Each row of a before or after table is a point. One or more steps were done to the points. Then noise was added and the rows were shuffled. The steps act on columns, c1 being the first. What was done? A step turns or swaps two columns, mirrors them in a line or flattens them onto one, adds a multiple of one to another, or multiplies or shifts one. Angles are multiples of 10 degrees, from the lower column toward the higher: turns from -170 to 170, lines from 10 to 170 but not 90. Use the fewest steps. Two steps may share a column if one is a turn and the other turns, adds or multiplies; they go together, in the order done. Otherwise the lowest column goes first.

Before (13 x 3):
[[-24  -4 -28]
 [ 58 -58  -1]
 [ 17  51 -45]
 [-66 -28  36]
 [ 46  13   1]
 [-55  34 -28]
 [ 13 -58   5]
 [ 25 -22  11]
 [-39  16 -82]
 [ 10  32 -68]
 [ -6 -40 -16]
 [-89 -11   1]
 [ 50 -10 -33]]
After:
[[ 32 -52 -32]
 [-59  53  -2]
 [ 51  16 -47]
 [-43  -6 -20]
 [ 31  12 -70]
 [ 15 -37 -82]
 [-25 -62  37]
 [-23  23  14]
 [-10 -89   0]
 [ -7  49 -33]
 [ -4 -21 -26]
 [-57  13   7]
 [ 12  46  -1]]
Steps: swap c1 and c2

Before, 8 rows:
[[  6   0   3   6   8   8]
 [-20  17   5  10   4   0]
 [  8   6  13   4   7 -10]
 [ -3  22   1 -12  -1   6]
 [  2   5   1 -22   7  -5]
 [  4   1  20  10   8   6]
 [  1   1   3   9  -3  -5]
 [  5   2   6 -32  -5   6]]
After:
[[  1   1   1  28   4  -5]
 [  2   5  -6 -66  -1  -5]
 [  4   1 -14  30  17   6]
 [  7   6 -11  12  10  -9]
 [ -3  22   1 -36   1   7]
 [  6   0  -8  18   0   8]
 [-19  17  -5  31   3   0]
 [  5   2   3 -96   8   6]]
Steps: turn c3 and c5 by 110 degrees; multiply c4 by 3

Before:
[[-46 -16 -65   6  60  35  95  27 -10]
 [  5 -44 -37 -42  27  -9  49 -29 -50]
 [ 25   8 -36 -69 -14   3  10  20 -13]
 [-43   9  33  11  57 -33 -11  26 -36]
 [-44  -6  61 -16  51  -3  14  21  -3]
 [-40 -17  60  25 -47 -52  10  23 -23]
 [-24  23  28  30  17  25  -7  -6 -28]
 [ 23 -11  14  -6  26 -22 -33  -3   9]
 [ 29  66 -14   9   7  11  67  24   8]
 [ 41 -23  37   5  62   2 -14  52 -26]]
After (10 x 9):
[[ 44 -23  38   4  63   3 -13  -2 -61]
 [  2 -39 -37 -38  29  -8  47  58   2]
 [ 26   9 -36 -65 -13   0  13  -4 -21]
 [-46 -15 -67   2  58  27  97  -3 -26]
 [-45  -8  55 -17  53  -4  15  -7 -23]
 [-43   5  31  11  59 -29  -8  15 -40]
 [ 26  -9   6  -7  26 -24 -34  -8   5]
 [ 28  63 -15  14   7   6  70 -17 -18]
 [-23  22  31  30  18  22  -7  27 -10]
 [-41 -21  61  28 -45 -57  11  10 -33]]
Steps: mirror c8 and c9 in the line at 120 degrees
